Each row of a before or after table is a point. The points were changed in one or more steps. Then noise was added and the rows were shuffled. The steps act on columns, c1 being the first. Write out the steps. A step turns or swaps two columns, mirrors them in a line or flattens them onto one, adds a multiple of one to another, or multiplies or shifts one. Angles are multiples of 10 degrees, from the lower column toward the higher: turns from -170 to 170, lines from 10 to 170 but not 90. Use the fewest steps. Two steps may share a column if one is a turn and the other turns, adds or multiplies; they go together, in the order done. Otherwise the lowest column goes first.
In the rows, 128 means zero.

Before, 8 rows:
[[124  96 164]
 [158 180 111]
 [164 146 175]
 [120  98 116]
 [112 149 110]
 [117 101 101]
 [112 100 140]
 [161 156 152]]
After, 8 rows:
[[116 100  90]
 [166 147 166]
 [113 100 129]
 [122  95 155]
 [158 181 100]
 [160 156 142]
 [119  98 104]
 [112 149  99]]
Steps: shift c3 by -10

Before, 13 rows:
[[136  99 116 114 133 127]
 [120 145 120 157 140 140]
 [114 139 148 108 143 176]
 [143 119 130 110 139 113]
 [137 137 124 114 113 130]
 [131  93 152 192  78 107]
 [171 114 145 112 128 132]
 [112 134 188 118 114 198]
 [119 135 126 133 127 107]
 [228 133 146 116 149 112]
 [129 145 141 127 151 119]
 [132  50 170 197 151 108]
 [113 144 126 103 124 114]]
After, 13 rows:
[[128 135 131 115 145 128]
 [130 147 143 156 113 128]
 [114 120 116 111 127 136]
 [113 142 113 130 109 124]
 [143 144 119 101 123 138]
 [132 140 152 109 109  83]
 [136 137 112 132 125 144]
 [152  94  95 191 171 123]
 [151 135 143 120 133  38]
 [ 90 115 120 112 152 111]
 [ 32 134 105 118 162 122]
 [118  99 137 114 126 138]
 [113  51  87 197 109 109]]
Steps: turn c1 and c5 by 150 degrees; turn c3 and c6 by -130 degrees

Before, 12 rows:
[[134 156 142 145 108 144  97 101 148]
 [ 95 153 148 123 119 148 128 111 150]
 [138 149 114 122 161 150  96 140 164]
 [ 84 128 126 141 142 140  86  82 127]
 [116 144 106 120 146 147 131  71 123]
 [129 152  80 131 141 145 139 144 129]
 [149  91  87 100 109  91 140 138 132]
 [149  87  66 136 134 126 120 142 179]
 [144 127 123 146 148 148 129 140 138]
 [124 117 145 142 140  46 144 103 171]
 [ 59 152  53 135 136 143  98 127 139]
 [151 123 103 128 152 111 133 113 125]]
After:
[[145 149 127 145 128 151  99 141 179]
 [173  91 116 118 123  91 139 140 165]
 [103 129  92 160 127 141  84  82  62]
 [138 142 106 140 127 145 133  73 106]
 [112 118 138 166 129  48 147 102 165]
 [139 130 139 169 129 148 129 139 160]
 [168 150  98 151 129 144 140 145 131]
 [121 155 142 166 130 141  97 100 158]
 [142 152  27 159 126 143  98 127  36]
 [189  85 108 160 129 126 117 141 211]
 [ 92 152 117 144 131 148 127 110  98]
 [161 124 130 146 127 113 133 112 161]]
Steps: add 1.5 times c1 to c9; turn c1 and c3 by 50 degrees; shift c4 by 20; multiply c5 by 0

Before (13 x 12):
[[148 135 148 143 115 136 127 165 138 134 153 107]
 [117 136 173 105  97 118 143 120  92 102 125  98]
 [178 125 144 168 140 142 108  82 132 168 112 134]
 [127 144 173 124 149 152 105 123 138 120 155 145]
 [ 98 122 178 134 113 140 163 147 119 147 157 146]
 [137 122  95 114 123 110  94  93 114 160 105 179]
 [105  92 164 109 127  79 153 131 113 107 160 114]
 [ 99 106 149 126 119 149 132 126 105 128 174  96]
 [ 73 158 162 121 154 104 142 146  97 138 159 113]
 [128 128 119 179 120 115  77  90 121 131  97 170]
 [107  98 149 122 141 116  92 136 104 152  98 146]
 [124 115 156 123 133 113 140 145  61 110 155 134]
 [160 133 105 170 157 170 115  96 153 133  79 153]]
After (13 x 12):
[[151  90 206 118 119  97 140 125 109 115 174 117]
 [114 118 208 131 141 107  55 138  93 133  97 160]
 [113 123 214 124 130 124 152 146  89  74 155 142]
 [117 115 230  83  98 119 156 121 117  82 129 102]
 [139 134 237 124 114  98 197 146 111 137 158 145]
 [143 130 203 176 139 179  89  80 103 163 114 136]
 [ 77  90 226 107 126 107 181 130 127 103 156 137]
 [170 148 168 190 155 159 103  94 142 147  81 145]
 [136 121 208 136 117 146 125 162 133 140 152 107]
 [109 155 156 112 122 136  60  94 100 144 102 170]
 [154 153 234 139 149 130  80 123 142 130 157 130]
 [115 155 179 172 119 129  24  92 119 123 100 161]
 [105 140 222 136 155  71 156 144 100 116 160  97]]
Steps: swap c1 and c6; turn c2 and c12 by -40 degrees; shift c3 by 60; add 0.7 times c5 to c4; multiply c7 by 2; turn c9 and c10 by 40 degrees

Before, 12 rows:
[[146 114 138 145 118 153 152 118  98 117 138 169 107 152 122 122 123 131]
 [129 150 249 128 132 158 158 107 148 119 145  80 133 131 114 127 116 140]
 [153 134 114 130 138 128 147 140 152 174 127 147 131 106 115 147 142 145]
 [129 135 125 132 127 123 161 155 104 103 136 153 111 124 191 151 105 118]
 [159 110 137 133 121 154 110 141 127 106 151 141 128 115 148 120 113 140]
 [154 144 114 151 160 158 127  92 102 111 143 149 147 171 137 120 109 138]
 [ 99 144 144 156 112 160 103 146 108 105 114 160 124 123 150 128 165 144]
 [ 35 136 111 155 161 160 123 150  96 125 139  90 134 127 116 137 139 133]
 [114 130 111 124 109 104 143 122 102 174 137 158 119 119 115 132 124  81]
 [152 148 111 114 110 156 158 150 111 139 135  93 147 130 143 159 128 109]
 [146 136 120 153 122 145 132 154 142 123 114 132 143 104 113 123 102 141]
 [159  84 115 115 122  80 143  97 100 154  79 159 138 114 140 130 143 146]]
After, 12 rows:
[[158 113 135 145 121 111 154 117  97 111 140 172 107 151 121 121 129 133]
 [142  84 119 114 125 184 141 101 104 154  80 158 139 111 138 129 147 121]
 [156 135 122 157 121 118 134 151 141 124 115 132 144 100 113 122 132 154]
 [ 51 137 109 156 161  69 123 147  96 123 137  88 134 125 116 136 133 121]
 [165 151 118 109 103 111 159 151 108 140 136  93 145 128 144 160 113 120]
 [142 148 248 128 133 103 157 102 149 120 144  83 135 127 116 131 134 142]
 [115 144 145 154 116  85 103 148 110 106 114 160 126 120 151 129 151  98]
 [163 141 114 152 159 108 125  89 102 110 141 149 146 173 137 120 135 148]
 [125 135 129 134 129 130 165 156 106 100 139 152 110 124 188 153 110 151]
 [151 132 113 133 135 134 145 137 150 170 123 147 128 107 116 149 147 120]
 [103 132 112 123 110 145 140 117 102 172 141 158 124 120 112 130  80 116]
 [170 110 134 126 121 116 111 140 127 105 153 140 130 118 146 121 137 147]]
Steps: mirror c1 and c6 in the line at 10 degrees; turn c17 and c18 by -70 degrees

Before, 9 rows:
[[214 135 101 153 119 161 148 141  97  94 148  95 151 106 148 132 127 119
  107 134 146 131 110 133 116  93 155 137 151  96 154 129]
 [120 133 119 148 148 223 137 119 159 122 150 138 140 102 135 111 101 163
  110 104 134 131 122  95 119 129 113 124 143 135 104 150]
 [135 132 138 157 107 104 129  49 126 138 117 122 144 102 134 116 133 118
  104 117 132 130 131  97 120 146 118 122 128  97  56 140]
 [137 136 102 125 132 142 146 100 143 115 145 135 132 102 108 142 129 118
  140 140 112 128 114 114 119 148 150 103 139  90 121  94]
 [122 122 169 110 137 106 144 165 152 106 116 127 118 121 126 181 113 146
  233 106 129 137 121  83 160 151 110 132 131  89 119 108]
 [120  51 105 159 109 110  97 158 157 127 122  87 163 158 127 118 131 145
  149 113 111 130 108 120 115 133 100   7 149 164 148  93]
 [148 114 133 169 207 109 151 165  72 140 164 132 119 162 164 121 120 127
  137 112 135 137 126  86 136 134 111 137 147  80 107 136]
 [130  78 118  95 126 122 145 165  87  97 120 127 145 135 104 121 133 123
  125 115 110 130 131  81 121 105 133 127 160  88 159 104]
 [123 141 122  83 103 122 116 139 106 123 120 121 130 179 176 140  81 121
  137 112 127 158 126 173 115 144 102 103 112 126 160 105]]
After, 9 rows:
[[122 142 121 157 102 122 117 135 167 122 121 120 125 183 176 139  79 122
  138 112 137 157 127 169 113 145 104 103 114 124 162 143]
 [130  79 119 172 129 121 146 194 153  96 121 130 145 147 101 121 134 123
  127 114 133 130 129  79 120 104 132 127 158  88 160 114]
 [136 131 137 123 108 102 131  77  97 140 118 122 144  97 135 116 134 120
  106 117  64 130 130  98 119 144 116 123 129 100  56 121]
 [138 138 102 113 132 145 147 157 134 114 143 136 134 133 108 142 127 117
  142 143  82 130 110 111 123 149 151 103 137  85 121  83]
 [119  53 107  96 106 109  98 185 102 130 121  90 162 171 127 118 132 146
  147 112 128 130 109 121 116 133  97   8 151 165 150 119]
 [149 116 133 177 209 108 151 128  78 142 164 130 119 148 164 121 116 125
  136 112 172 136 128  87 135 130 112 137 147  79 111 156]
 [121 124 167 107 138 107 143 140 149 103 118 126 117 138 126 180 114 146
  231 108 161 136 121  84 160 152 111 135 131  90 123 109]
 [123 132 121  98 148 222 135 105 114 121 151 139 140  96 136 112  97 164
  110 102 130 133 124  97 121 130 114 124 141 135 101 127]
 [215 135 103 155 119 161 148  89  97  95 148  95 148 110 150 132 128 116
  105 135 166 130 112 132 115  93 158 135 150  97 157 118]]
Steps: mirror c4 and c9 in the line at 130 degrees; multiply c21 by 3; turn c8 and c21 by 60 degrees; turn c14 and c32 by 40 degrees

Before, 9 rows:
[[133 140 119 147 124 125  96 126 134 100 165 119 129 115 135 162 126 148
  157 115 101 102 132 142 136 141 144 122 135 162 119 134 146 108 130 154
  146 145 151 136 163 120  91 131 138 107 109 129 130 114 102 103 117 114
   96 147 125 127 128 108 124 159 114 105]
 [131 137 119 109 121 147 144 100 136 116 125 105 131 143 152 123 118 131
  137 143 132 104 127 107 158 122  81 108 115 133 146 142 126 139 112 131
  131 152 166 165 160 111 139 144 141 107 159 109 119 117 123 113 136 125
  122 150 127 136 151 134  92 112 114 128]
 [104  97 144 134 136 151 153 145 139 139 149 125 140 147 118 162 129 124
  108 109 134  99 122 112 121 128 111  96 131 109 121 128 153 123 123 107
  143 141 150 161 142 151 121 121 104 115 123 123 132 137 145 126 129 132
  122 121 150 131 125 100 108 131 110 133]
 [149 117 125 133 125 133 111 155 101 139 112 144 136 119 145 124 142 148
  154 128 114 137 151 161 126 113 114 156  97 117 125 171 117 131 159 109
  133 127 155 120 126 153 140 119 130 153 118 119 138 126 143 111 122 148
  142 142 109  85 167  90 133 159 139 149]
 [143 136 139 118 139 127 154 159  89 120 117 141 134 142 169 140 156 122
  123 141 118  96 107 100 115 142 116 149 107 122 116 117 116 114 119 102
  152 152 138 159 110 112 138 138 107 161 117 145 102 165 114 116 148 110
  128  95 111 125 128 122 144 131 139  93]
 [148 103 163 135  91 125 146 105 112 143 139 107 130 127 112 120 121 124
  133 127 149 123 148 133 148 114 125 126 152 153 150 113 149 151 161 110
  112 150 165 149 116 107 130  95  95 105 123 129 150 137 126 110 125 158
  154 141 137 138 119 104 137 162 133 148]
 [144 112 118 158  97 130 145 138 105 101 151 130 110 132 115 172 121 116
  103 116 115 104 151 103 111 116 132 130 100 119 107 122 163 142 101 137
  136 103 138 173 109 124  93 103 124 128 121 123 113 139 127 127 100 159
  148 106 125 136 127 101 107 130  86 129]
 [ 93 132 131 129  95 135 143 150 138 138 148 125 120 103 136 135 135 157
  146 126 108 136 150 157 159  98 130 136 137 121 119 163 176 133 137 131
  131 120 117 132 126 125 130 101 144 146 133 119 160 129 140 114 109 106
   94 156 149  83 124 124 118 108 138 117]
 [151 127 132 140 148 170 120 118 124 143 116 126  81 141 156 148 107 147
  108  98 127 129 116 128 135 133 117  94 128 133 148 109 139  97 134 154
  114 102 125 155 142 150 125 102 144 156 129 147 142 118 146 118 163 127
  140 105  98  96 128 135  99 133 144 127]]
After:
[[147 110 119 158  97 131 146 137 106 100 152 128 108 132 115 173 120 117
  101 138 116 136 152 103 112 113 133 130  99 117 105 109 162 144 100 136
  135 102 140 172 108 123  94 104 124 130 121 122 211 140 130 128 118 158
  148 140 126 134 129 103 107 131  85 129]
 [ 94 130 131 128  96 136 143 150 139 140 145 126 121 103 137 135 136 158
  146 137 108 140 152 157 159  99 130 135 135 121 119 143 177 133 136 132
  130 119 119 132 126 125 131 100 143 145 133 119  40 128 141 112 117 106
   94  87 149  83 124 126 119 107 139 117]
 [134 141 120 146 125 126  97 126 135 100 163 120 129 115 134 162 127 147
  156 128 100 150 135 142 137 142 145 124 135 160 116 143 148 110 131 154
  147 146 149 137 162 119  93 130 136 108 110 128 174 114 102  95 128 112
   96 115 126 126 128 107 123 160 113 107]
 [144 138 140 119 140 128 152 156  90 120 117 143 133 142 170 138 156 123
  123 125 119 136 105 100 117 140 116 148 106 122 116 101 115 116 120 101
  154 152 139 160 112 112 138 138 107 162 117 144 249 164 114 111 133 108
  129 148 109 126 130 122 143 128 138  93]
 [152 127 132 140 150 170 119 119 125 141 118 127  80 141 156 150 105 145
  108  96 127 137 115 126 136 132 117  94 129 135 148 114 139  98 135 153
  114 102 125 154 145 150 125 103 145 155 129 146  93 117 144 117 164 129
  141 155  97  96 131 135  98 135 141 126]
 [150 117 124 132 125 132 112 157 101 141 113 144 135 117 145 122 142 148
  155 132 116 126 149 161 125 110 112 155  96 117 127 125 115 129 160 109
  134 128 155 119 127 153 140 119 131 154 118 120  87 124 142 103 126 148
  142  82 110  87 167  91 132 160 140 150]
 [104  96 142 132 138 152 151 143 136 139 147 124 140 147 117 161 128 124
  111 122 132 153 121 113 123 128 111  97 131 110 121 123 153 123 122 108
  142 140 151 161 141 152 121 120 104 117 121 122 175 137 145 127 139 133
  122 132 150 130 125 101 109 133 110 132]
 [130 137 118 110 120 147 144 101 134 115 124 105 129 143 152 123 119 130
  136 130 130 142 127 105 158 123  80 108 116 133 145 143 125 140 113 132
  129 152 165 165 162 112 136 147 141 107 159 108 193 116 125 109 125 126
  120 109 126 138 151 135  92 113 115 125]
 [149 102 163 135  91 127 145 104 112 142 140 106 130 125 112 121 120 125
  132 129 151 150 149 133 150 114 124 124 152 153 149 145 148 150 162 110
  111 152 164 147 119 107 130  97  95 105 122 130  86 137 125 104 130 157
  153 139 138 139 122 103 137 164 132 149]]
Steps: flatten c20 and c53 onto the line at 130 degrees; turn c22 and c49 by -140 degrees; multiply c49 by 3; turn c32 and c56 by -110 degrees; multiply c52 by 1.3
